Each row of a before or after table is a point. The points were changed in one or more steps. Then noise was added and the rows were shuffled. The steps act on columns, c1 being the first. What was done? A step turns or swaps two columns, mirrors them in a line or flattens them onto one, adds a multiple of one to another, or multiplies or shifts one. Angles are multiples of 10 degrees, from the lower column toward the higher: turns from -170 to 170, lines from 10 to 170 but not 90. Use the fewest steps. Two steps may share a column if one is a turn and the other turns, adds or multiplies; they go together, in the order done. Otherwise the lowest column goes first.
In the rows, 128 means zero.

Before:
[[142 152]
 [119 118]
 [120 186]
 [164 116]
 [ 46 126]
 [ 94  34]
 [ 80 142]
 [134  90]]
After, 8 rows:
[[121 178]
 [134  88]
 [135 130]
 [140 208]
 [100 119]
 [ 71 142]
 [226 146]
 [166 115]]
Steps: mirror c1 and c2 in the line at 130 degrees

Before (8 x 6):
[[133 128 118  89 143 113]
 [161 148  87 105 105  76]
 [177 188 191 113 123 160]
 [ 75 162 144 134 126  68]
 [161  94  26 177 173 151]
 [ 95 128 121 152 161 137]
 [128  74 114 189 122  93]
 [173 149 157 138 158  96]]
After:
[[ 92 165 110  95 180 153]
 [114  94  90 119 103 139]
 [124 130 135 129  87 172]
 [ 83 132 113   7 137 206]
 [193 134 133 138 139 124]
 [102  82 175 133 143 152]
 [131  48 153 191 131 216]
 [152 146 156  93 145 194]]
Steps: turn c1 and c2 by -140 degrees; turn c3 and c5 by -60 degrees; turn c4 and c5 by 110 degrees; shift c6 by 60

Before:
[[140 156 122 136 153 153 113 122 102 138 125]
 [134 151 131 120 115 139 117 119 249 107  94]
 [139 118 101 127 156 163 129 134 102 118 135]
 [122 112 110 131 153 134  88 150 102 115 102]
 [136 128 106 183 134 128 143 113 120 148 126]
 [133 122 114 132 131 136 134 115 105 126 120]
 [133 156 110 101 117 138 147 120  94 147 120]
 [101 151 133 123 157 128 133 110 129  81 117]
 [115 139 106 105 146 118  99 112 106 113 149]
 [133  90 183 125 151 160 133 124 112 144 129]
 [144 151 120 102 151 121 148 137 127 140 125]
 [136 137 146 112 148 147 130 186 113 105 136]
 [ 95 148 105 136 127 137 139 120 113 144 137]
 [ 75 136 104 117 157 127 129 109 150 129 113]]
After, 14 rows:
[[ 95 149 115 126 146 139 145 117 113 124 119]
 [133 156 107 105 139 133 152 145  95 116 137]
 [ 76 136 143 106 164 127 130 122 150 127 142]
 [132 151 119 116 120 141 104 129 249 131 162]
 [135 139 155 164 122 133 106 180 115 119 119]
 [132 121 125 121 140 140 127 115 104 124 136]
 [125 112 142 147 157 130 100 139 101 159 154]
 [139 156 143 127 146 157 133 116 100 145 132]
 [133  89 174 125  92 160 144 127 115 130 125]
 [143 152 144 120 147 115 146 151 126 113 130]
 [115 139 134 100 157 116 104 136 105 149 107]
 [100 151 156 111 136 131  86 121 129 106 139]
 [138 118 140 131 166 162 120 133 103 125 121]
 [137 129 120 153 152 143 153  76 120 119 129]]
Steps: turn c3 and c5 by -60 degrees; turn c4 and c8 by -50 degrees; add -0.3 times c8 to c6; turn c7 and c10 by -70 degrees; multiply c11 by -1

Before:
[[ 51 117  80 190 160 163 130  95 148 230 177  87 151  94 136  98 122 105]
 [ 48 154 146 144 133  91 175 212 188 137  92  59 123 202 112  76 141 153]
 [164 185 167 169  94 152 117 171 159 129  92 161  92  82 132 140 130 148]
 [167 103 165 109 125 147 187 171 103 178 148  70  95  88 157 189 191  74]
 [135 105 100 111 127 194 101 102  96 190 163 125 107 177 116  94 188 143]
 [131 144 112 122  73  91 109  99 184 151 131 159 126 163  89 107 118  95]
 [149 150  54 106  87 127  73 170 174 228 148  64 139 161 130 181 169 147]
 [130 184 130 193  51 188 155 193 190 146  95  63 136 106 141 148 196 114]
 [139 191 117 158 163 162 162 105 101 226 172  66 151 105 149  77 169  85]
 [ 45 177  82 135  87 190 127  99 148 211 154 179  48 117 135 120 186 164]
 [ 91 132  44  89  58  97 111 103 178 125 186  97  75 105 108 158 150 173]
 [ 96 135  77  83  79  93  79 130 128 248 156  58  79 110  57  81 110 106]
 [134 214 164 154 142 150 123 165 105 131 112 109  64 114  85 125 136  46]
 [109 148 157 183  83 133 129 160 100 126  99 132 110 110 184 115 230  88]]
After, 14 rows:
[[141 133 107 106 189  91 133 101 128 246 156 152  53 109 216  86  50  83]
 [ 92 213 144  45 170 151 109 113 105 131 111 182 129 114 166 123  77 153]
 [ 70 184 127 115 157 185 110  97 191 144  95  98  37 108 102 147 135 195]
 [194 116 111 107 167 162 133  76 149 228 178  95 149  95 119  99  62 193]
 [150 145 122  94  81  94 125 146 182 151 133 138  85 162 171 106  56 123]
 [109 147 140  87 116 135 155  95 101 126 100 144  84 109  78 115 168 181]
 [148 105 115 143 136 195 145 147  95 189 162 146 121 177 152  95 130 113]
 [ 96 155 135 153 191  91  81  18 185 139  93 106 109 201 117  77  82 144]
 [167 134  96 173 146  96 135 109 176 125 188 167  47 104 155 158  89  90]
 [ 72 184 143 147  99 153 139 135 157 129  93 172 102  81 131 139  70 171]
 [ 74 101 143  76 187 147  92 140 102 175 148 138 103  88  72 189 130 106]
 [ 82 151  96 146 168 127 179 126 175 230 148  95  71 161 154 181 108 104]
 [142 190 123  87 186 163 112 150 102 225 173  86 143 106  95  77 108 158]
 [197 176 108 165  95 188 131  70 148 213 155 220  97 117 124 121 126 135]]
Steps: turn c1 and c8 by 120 degrees; multiply c3 by 0.4; swap c4 and c18; turn c12 and c13 by 70 degrees; turn c5 and c13 by 70 degrees; turn c7 and c15 by -150 degrees; shift c17 by -60

Before:
[[143 149 105 130 113 171 143 112 128 108 126 143 120 156 147 110 141 160
  130 178 116  97 144 126]
 [ 95  69  98 142  87 121 134  82 109 155 106 146 108  80 165  99 193 175
  134 148  61 127 122 154]
 [124 102  91 158 161 141 107  87 171 169 141 110 105 144 123 120  58 249
  141  65 122 145  54 176]
 [ 89  83 152 134 171 119 101 186  55  88 132 128 136 100 172 184  84 112
   76 182 121 149 144 142]
 [128 102 127  60 147 145  89 137 118 140 162 139 117  64 117 183 141 153
  126 120 108 119 117 176]
 [180  80 118 211 143  41  92 157 156 140 183 181 171 109 204 128 191 126
  127 147 126 152 153 123]
 [130 132  95 134 175  99 124 138 158 121 164 142 121 105 101 123 215 140
  100 156 126 164 166 158]
 [ 86  97 116 121 167  95 142  97 168  86 149 169 102 119 221 177 136  70
  105 135 123 118 153  98]
 [ 97 118  64 142 201 210 130 115 136  78 199 127 111  84 151 177 114 130
  137 196 107 150 130 173]
 [ 53  96  86 147 165 114  90 113 149 149 162 145 165 144 197 144  37 155
   91 139 115 137 135 151]
 [ 86 125 149 139 131 152 106 150 182 141 212 145 141  75  93 115 131 120
  141 127 124 127  79 133]
 [101 133  51 106 182  95 132 132 148  84 177 144 166 143 144  83 124 137
  146 158 110 119 111 165]
 [166 104 107 211 123 166  70 120 145 115 100 165  92 163  97 117  93 144
  149 150  62 149 132 206]
 [133 111  60 142  92 113 130 126 146 134 138  95 139 187  91 107 177 139
  118  88 111 150 151 160]]
After (14 x 24):
[[183  82 100 211  98  44 101 153 157 132 108 212 192 111 203 126 135 125
  127 146 130 129 153 121]
 [ 88 122  99 138 129 119 136 151 180 132 144 107 212  77  95 114 111 119
  136 127 116 130  81 131]
 [124 101 129 157  98 163  84  85 173 158 151  82 129 150 120 119 175 249
  133  66 112 149  54 165]
 [142 146 151 126 162 123 114 112 128  96 134  99 124 155 147 109  92 158
  117 178 121 132 143 126]
 [ 97 119 163 142  69 155  74 115 133  67 170  58 191  85 154 177  86 129
  120 198 106 183 132 149]
 [ 56  97 116 146  99 131  73 114 149 141 105  79 171 142 198 143 206 156
   92 140 144 157 135 140]
 [130 134 143 137  76  85 101 136 157 113 145 195 158 104 100 123  79 139
  108 156 145 151 163 148]
 [ 93  68 147 140 150  97 109  84 111 147 140 168  99  80 161 100  80 174
   82 148  80  93 126 173]
 [ 89  82  96 134  87 142 137 184  55  78 122 105 133 104 173 189 165 114
   88 183 167 157 142 128]
 [ 86  98 146 123 117  81 124  99 170  77 159 141 136 119 223 178 143  69
  110 133 145 165 153  79]
 [103 133 171 110 107 105  64 132 148  72 108 142 187 142 145  85 154 137
  126 158 103 180 111 141]
 [133 112 165 142 131 143  68 126 146 121 120 181 137 190  91 106 101 140
  110  85 122  86 150 182]
 [165 101  88 213 113 111  83 122 143 108 151  66  91 166  96 120 132 146
   91 152  69 110 133 214]
 [129 103  96  59 127 118 109 138 117 133 150 121 153  67 119 183 110 153
  111 121 119 150 116 168]]
Steps: mirror c3 and c7 in the line at 60 degrees; turn c5 and c22 by 120 degrees; add -0.5 times c22 to c24; turn c6 and c17 by -140 degrees; turn c6 and c12 by 110 degrees; shift c10 by -10; turn c11 and c13 by 70 degrees; turn c19 and c21 by -50 degrees

Before, 11 rows:
[[148 165 162 119 118 116 132 150 156  96 122 140 126 143 169 152 119 144
  108 138 134 103 120 146 121 155 102 209 103 117 101 138 129  29 138 157
  168 131 114 119 119 147  97 110 144 129  95 123  84 127 145 133 118 150
   93 165 138 127 160 134 107 138 145 154]
 [141 125 128 178 111  99 136 137 146  97 144 148  85 145 176 165 125 134
  116 123 131 160  95 121 118 160 117 118 108 127 116 114 130 151 146 126
  142 124 134 169 130 102 222 138 153 140  93 139 200 139 147 139 155  73
   94 172 107 136 123 100 139 149 139 136]
 [120 135 102 137  95  90 136 166 153 150 116 136 101 131 126 142 131 146
   89 149  64 118 144 131 125 130 121 163 134  77 115 130 125 135 139 162
  108 135 102  95 153 178  94 134 152 114 100 140 108 129 102 118 173 128
  167 138 116 132 143 125 156 137 118 165]
 [141 137 101 146 161 188 126 154 151 179 117 156 110 127 111 144  99  98
  207 141 125 128  93 132  94  43 101 175 108 122 126 112 154 144 141 168
  164 126 125 104 122 149 188 106  76 137 105 110 136 139 132 144 107 142
  112 171 130 134 126  84 144 115 141 139]
 [173 109 165 186 124 107 126 153 125 196 123 161 103  57 132 164 129 160
  133 162  84 148 140 148 100 127 117  98 122 110  95 136 124 144 116 173
  170 124 127 223 196  93 129 128 121 110 134 143 147 129 123 141 101  41
  163 128 107 110 114 153 158 140 136 119]
 [135 115 117 113 105  90 149  79 127  95 118 134 123 119 177 136 100 115
  162 134 142  58 145 101 124 154 197 111 131 138 115 148 172 152 222 104
  124 135 126 123 145 114 100 137 131 124 113 104  83 201 133 141 127 102
   93 162 123 140 113 131  88 192 109  98]
 [128 137 224 117 180 106 139 164 155 105 114 128 161 139 178 115 130 116
   98 129 123 157 126 153 138 147 117 130 167 150 113 121 145 150 123  51
  153  83 114 128 135 113 143 142  86 133 153 114  89 133 133 124 127 153
  111  57 112 154 135 148 143 116 152 119]
 [136 171 129 130  92  87 171 140 143 104 103 134 119 120  69 173  91  98
  113 151  90 142 119 138 124 145 127 128 120 148 120 113 146 124 159 136
  153 131 102 120 149 191 102 118 137 110 128 141  94 137 134 145 118 129
  100 118 132 145 113 119 154 150  60  98]
 [156 137 104 131  90  89 127 151 126 149 106 145 151 126 156  69 119 129
   91 163 111 146 144  88 127  92 168 135 108 130 103 139 126 122 135 118
  125 133 163 142 144 139  91 144 140 122 145 130 107 133 101 138 108  92
   93  93 114 129 163 115 126 150 129 100]
 [137 117 111 181 111 121 138 112  81 123 103 132 159  64   7 153 104 123
  125 135 146 140  98  86 107 133 106  98 106 132 112 209 134 138 185 173
  148 105 103 170 124 148 175 112  71 111 111 120 136 137  58 135 132 128
   97 160 128 146 115 155 112 116 148 116]
 [130 105 174 125 110 129 201 143  95  96 124 164 136  83 168 176  92 202
  106 143 125 161 137 125 103 146 105 138 107 122 126 106 162 150 118 142
  145 121 137 100 118 150 117 126 156 163 113 156 108 153 135 121 148 143
  107 155 136 144 206 126 125 134 112 135]]
After:
[[137 117 117 116  99  86 148 164 168  94 114 134 125 117 175 139  96 116
  163 132 141  58 144  99 124 134 195 112 128 136 115 150 171 152 220 104
  123 138 127 121 165 115 100 137 130 126 113 106  82 201 205 140 127 100
   95 162 125 144 106 110  90 193 109 180]
 [134 172 126 132  91 102 172 136 105 103 105 132 120 121  72 172  89  96
  116 148  91 142 119 133 124 122 128 128 118 146 121 115 146 124 160 136
  153 130 104 120 165 190 104 117 137 111 129 143  90 138 116 146 116 129
  100 115 127 142 111 109 155 149  63 183]
 [120 137 104 137  99  28 133 122  82 147 116 142 102 134 127 143 132 147
   92 146  62 117 142 132 121 136 120 161 136  75 120 133 126 129 141 163
  108 134 107  94  53 179  94 132 153 116 100 138 110 129  45 115 170 128
  165 139 149 131 142 125 157 138 119  97]
 [158 139 107 128  92  97 128 104 117 150 108 147 154 124 154  66 118 127
   90 160 113 146 145  85 127 122 169 134 112 130 107 135 129 120 134 116
  127 133 163 143 162 143  92 150 142 125 145 129 109 134  60 133 119  94
   91  91 102 128 175 153 126 149 127 178]
 [143 127 127 181 113  48 135 140 108  96 148 147  82 144 176 165 127 134
  115 121 133 161  93 122 121 120 120 118 108 129 114 110 128 154 147 126
  141 123 133 168 116 107 223 141 154 141  91 139 200 142 131 139 163  73
   95 174 132 134 132  85 143 147 140 120]
 [137 118 110 182 109 120 136 103 169 126 104 136 157  64   7 153 105 126
  122 136 145 137  99  88 104 145 102  93 108 131 111 212 137 138 180 174
  150 103 103 167 149 147 173 113  71 115 112 121 137 137  79 133 130 126
   98 160 130 148 104 135 113 115 146 142]
 [173 107 166 182 125 117 127 107 108 198 127 163 101  56 131 161 126 162
  134 165  83 151 137 147  96 140 119  99 122 110  98 132 124 145 115 173
  169 123 125 227  98  92 131 123 123 113 133 141 142 128  84 140 125  43
  162 132  96 109 105 144 159 139 138 192]
 [126 106 174 122 112 116 200  93 137  99 128 167 140  87 168 177  92 204
  106 145 126 160 139 129 102 172 110 139 108 123 127 105 162 154 121 142
  144 122 137 102 124 150 117 128 156 163 114 157 108 152 109 121 136 142
  111 157 149 143 193 113 126 133 111 111]
 [147 166 160 117 119 142 130 135  92  95 124 140 125 144 171 153 120 146
  107 137 131 105 123 145 119 161 103 211 102 119  97 133 132  26 138 156
  168 133 114 116  91 149  95 111 144 129  95 120  83 125 113 136 114 148
  101 162 129 129 145 105 107 136 146  88]
 [128 134 220 118 183  93 139 124  82 107 114 131 163 137 177 115 129 118
   96 129 123 160 122 152 135 156 120 128 165 154 111 121 144 151 121  50
  157  82 113 130 139 116 148 142  82 134 154 115  85 129  79 124 136 153
  110  52 117 157 126 120 145 121 155 147]
 [139 132  97 145 163 215 127 129  97 183 118 156 109 129 113 149  97  98
  208 139 126 130  93 131  96  57 103 174 109 119 127 113 157 144 143 170
  164 124 124 104 120 151 187 105  76 137 102 112 137 139  98 142 107 145
  111 168 114 134 166 180 143 116 140 107]]
Steps: turn c53 and c57 by 40 degrees; add -1.5 times c53 to c6; add -1.5 times c8 to c51; turn c8 and c9 by -130 degrees; turn c26 and c60 by -60 degrees; turn c26 and c59 by -30 degrees; multiply c64 by 2; turn c41 and c64 by 130 degrees
